Rows are points. Each copy is the shape, with its points in the same order, stretched, turned, moved and blurred by noise. Say if it was mirrored as well.
In the rows, 128 means zero.

Shape:
[[120 223]
 [150 133]
 [138 106]
 [116  72]
 [121  92]]
Copy 1 (5 x 2):
[[139   9]
 [155 104]
 [145 125]
 [125 159]
 [122 136]]
Copy 1 is: mirrored
Copy 2 (5 x 2):
[[138  26]
 [136 126]
 [112 149]
 [ 73 173]
 [ 85 158]]
Copy 2 is: mirrored
Copy 3:
[[160 227]
 [161 136]
 [131  99]
 [ 92  80]
 [105 108]]
Copy 3 is: only turned
Copy 4, 5 rows:
[[ 83 203]
 [118 120]
 [143 108]
 [182 106]
 [163 112]]
Copy 4 is: mirrored

Shape (8 x 3):
[[173 122 105]
 [ 47  55 140]
 [113 155 124]
 [167  87 107]
 [160 169 162]
 [146 195 133]
 [200 101 108]
 [122  79 114]]
Copy 1:
[[139  85  98]
 [184  61 221]
 [130 131 145]
 [140  58 120]
 [ 83 123 117]
 [111 160 129]
 [126  69  86]
 [160  64 147]]
Copy 1 is: mirrored
Copy 2 (8 x 3):
[[148 171 110]
 [ 38  80 103]
 [153 123  76]
 [114 170 129]
 [195 111 114]
 [201 117  72]
 [150 196 140]
 [102 141 107]]
Copy 2 is: mirrored
Copy 3:
[[ 83 142 166]
 [127  94  38]
 [136 175 129]
 [ 69 113 154]
 [157 161 188]
 [153 201 174]
 [ 70 118 181]
 [ 88 108 112]]
Copy 3 is: mirrored

Shape:
[[ 92 149 142 160]
 [165  63 155  62]
 [122 130  88 150]
 [105  89 148  77]
 [101 153  75 156]
 [117 190 151 104]
 [116 182  83 179]
 [163  85 207  83]]
Copy 1 (8 x 4):
[[107 141 167 126]
 [205  41 119  81]
 [102 125  95 130]
 [138  50 154  85]
 [ 71 151 103 118]
 [134 161 144  64]
 [ 87 180  97 133]
 [229  67 159  91]]
Copy 1 is: only turned
Copy 2, 8 rows:
[[124 154  98 170]
 [138  91 165  64]
 [ 76 134 108 147]
 [146 101 113  96]
 [ 59 145  88 159]
 [120 196 103 110]
 [ 60 177  98 163]
 [179 117 191  96]]
Copy 2 is: mirrored

Shape (12 x 6):
[[158 106 125 100 114 110]
 [142 175 116 100 200 123]
 [122 141 181 154 118 124]
 [157 109 144 136 140 162]
 [118 140 119 123 151 113]
 [117 115 100 133 182 107]
 [110 128 195 162  20 212]
 [109  88  90 109 155 141]
 [ 99 106 177 133 120 171]
 [ 97 137  74 124 127 109]
 [127  75 163 215  22 184]
 [158 133  90 148 137 148]]
Copy 1 (12 x 6):
[[167 114 123 101 137 130]
 [101 154 126  77 213 160]
 [131 151 166 160 126 142]
 [154 114 145 144 146 184]
 [115 141 111 120 155 130]
 [124 115  94 125 191 118]
 [148 137 179 189  23 207]
 [120  81  90 123 157 154]
 [106 114 164 172 110 164]
 [122 144  66 112 143 132]
 [184 120 141 238  52 178]
 [151 127 105 129 155 162]]
Copy 1 is: only turned
Copy 2 (12 x 6):
[[156 102 144 108 154 118]
 [154 191 141 115 189 161]
 [155 152 181 137  84 155]
 [178 116 130 131 135 170]
 [142 166 144 127 146 122]
 [163 171 104 146 162 110]
 [122  82 149 111   7 210]
 [162 146  71 110 140 111]
 [175 137 122 110  70 161]
 [106 162 104 132 137 101]
 [132  49 129 175  10 166]
 [131 126 105 153 148 155]]
Copy 2 is: mirrored
Copy 3 (12 x 6):
[[149  77 156 127 110 134]
 [141 147 176 157 182 129]
 [119 142 132  91 104  99]
 [157 115 146  86 129 145]
 [124 113 138 140 152 118]
 [135 102 126 137 187 108]
 [ 90 151  96  33  15 186]
 [122  66 132 118 167 151]
 [103 114 135  54 112 140]
 [109 101  99 172 152 144]
 [134 109  46  29  38 155]
 [170 125 116 132 145 154]]
Copy 3 is: mirrored
Copy 4:
[[135 119 136 100 113 107]
 [113 179 124  84 204 111]
 [122 175 130 122 127 188]
 [154 117 164 133 143 128]
 [102 146 119 121 149 127]
 [108 119 105 115 178 123]
 [142 174 224 198  48 189]
 [ 92  97 130 136 156 102]
 [109 136 182 139 130 177]
 [ 71 153 106 151 135  97]
 [172 124 165 227  48 176]
 [146 141 128 150 140  87]]
Copy 4 is: mirrored

Shape (11 x 6):
[[ 95 211 129 122  73 143]
 [124 134 120 123 142 128]
 [ 26 112 133 146 136 123]
 [128 137 123 127 119 135]
 [131 119 123 155 139 115]
 [118 113 155 149 159 107]
 [135 121 127 128 159 119]
 [122 111 128 137  82 124]
 [119 121 133 216 137 123]
 [133 156 144 123 154 118]
 [128 137 154 143 167 149]]
Copy 1:
[[144  98 125 249 125 130]
 [132 144 114 146 139 124]
 [ 59 158 151 173  93  96]
 [135 145 123 146 120 140]
 [143 170 128 135 132 129]
 [117 157 154 120 146 122]
 [130 159 117 121 140 133]
 [156 152 142 139  75 136]
 [137 209 189 151 141 138]
 [132 123 128 150 161 130]
 [109 139 137 149 167 152]]
Copy 1 is: mirrored
Copy 2, 11 rows:
[[123 142 175  42  70 139]
 [115 123 118 115 148 153]
 [ 30 157  86 107 108 123]
 [124 119 126 114 129 144]
 [123 132 108 155 130 151]
 [ 98 154 122 161 151 162]
 [116 134 107 141 170 162]
 [121 119 138 134 100 103]
 [115 144 103 175  84 181]
 [123 159 140 108 162 170]
 [100 126 128 124 160 199]]
Copy 2 is: only turned
Copy 3 (11 x 6):
[[199 196 113 107  91 130]
 [144 144 117 120 116 107]
 [112 185 123 183  96  89]
 [146 143 129 121 121 112]
 [137 131 140 133 132  95]
 [123 135 156 117 121  83]
 [122 123 123 112 125  95]
 [166 134 152 152  96 135]
 [131 162 168 158 171  86]
 [139 139 127  74 119  83]
 [103 159 130  89 131 100]]
Copy 3 is: only turned

Shape, 14 rows:
[[116  81 118 147 141 114 100 163]
 [108  50 104 165 118 100 101 122]
 [147  71  95 113  85 118 131  97]
 [175 145 117 142 101 151 182 188]
 [110  99  85 161  64 136 171 229]
 [103  69 174  34 115  75 146 147]
 [137 190 112 109 181  94 137 137]
 [121 131 102 141  63 122 101 143]
 [182 133 138  85 173 201 129  96]
 [123 102 137 146  89 125 148 124]
 [125 147 177  83  83 107 114 155]
 [168  93 163 188 186 107 157  88]
 [117 105 149  70 170 144  80 151]
 [214 139 114  78 138 102 155 165]]
Copy 1, 14 rows:
[[150 118 125 117 139 108  88 169]
 [141 115 102  99  92 133 110 190]
 [156 149  76  70 107 149 142 137]
 [193 134 101 169 137  93 188 124]
 [194  61  79 174  98  62 148 123]
 [159 152 167  32 153  53 103 116]
 [105 189 143 157 200 114 127 130]
 [138 129 104 151  82 132 125 116]
 [180 157 140  95 201 198 144 110]
 [151 122 132 105 112 126 164 149]
 [162 167 177 118  96  89 121  84]
 [119 177 152  82 166 146 179 230]
 [177 143 181  94 184 124  74 131]
 [190 207 127 121 175  91 144 133]]
Copy 1 is: mirrored
Copy 2:
[[118  65 101 141 112 120 106 121]
 [132  33 110 117 138  87 117 110]
 [148  92 126  58 114 102 125  87]
 [153 139 130  90  61 184 169 156]
 [ 98  49 104  77  40 152 185 167]
 [128 145  65 117  70  37 110  61]
 [113 187 156 143 113 103  96 177]
 [102  68 181  88  86 121 141 120]
 [127 204 121 103 165 187  90  71]
 [134 101 128 111 109 118 170 102]
 [112 142 149 141  53 104 134  79]
 [193 142 105 170 179 119 139 117]
 [ 89 135  94 146 126 125  52  74]
 [184 182 119 100  54 149  90 133]]
Copy 2 is: mirrored
Copy 3 (14 x 8):
[[124 118  65 154 153  99  93 119]
 [132 133  81 198 155 103  91  74]
 [166 113 115 163 121 118 130  71]
 [148 119  78 113 135 182 184 181]
 [107 134   7 167 107 204 157 134]
 [222 161  56 112  84  60  96 121]
 [108 159 123  63 137  78 194 170]
 [104 135 121 154 102 152 118 122]
 [161  84 135  46 180 124 133 124]
 [161 150 104 146 144 150 122 116]
 [155 158 117 106  88 113 100 175]
 [186 148 128 154 239  85 136 146]
 [133 111  78  66 132  78  67 129]
 [177  93 109  96 112  87 202 182]]
Copy 3 is: mirrored
Copy 4 (14 x 8):
[[144 106  98 135  96 125 192  80]
 [123  85  54 117 122 138 173  54]
 [132  58  60  91 154  98 132 114]
 [165 117 125 184 124 120 143 204]
 [134  96  67 178  43 139 173 203]
 [ 85  11 154  78  91 133 169 135]
 [131 188 150 104 174 111 197 148]
 [119 127  88 108  99  86 111 124]
 [247 126 152  82 168 145 125 131]
 [118  84 109 148 136 146 108 120]
 [109 100 173  99  87  98 122 137]
 [155  95 125 190 227 162 145  54]
 [182 119 153  51  94 138 186  80]
 [171  84 159 139 153  72 198 189]]
Copy 4 is: mirrored
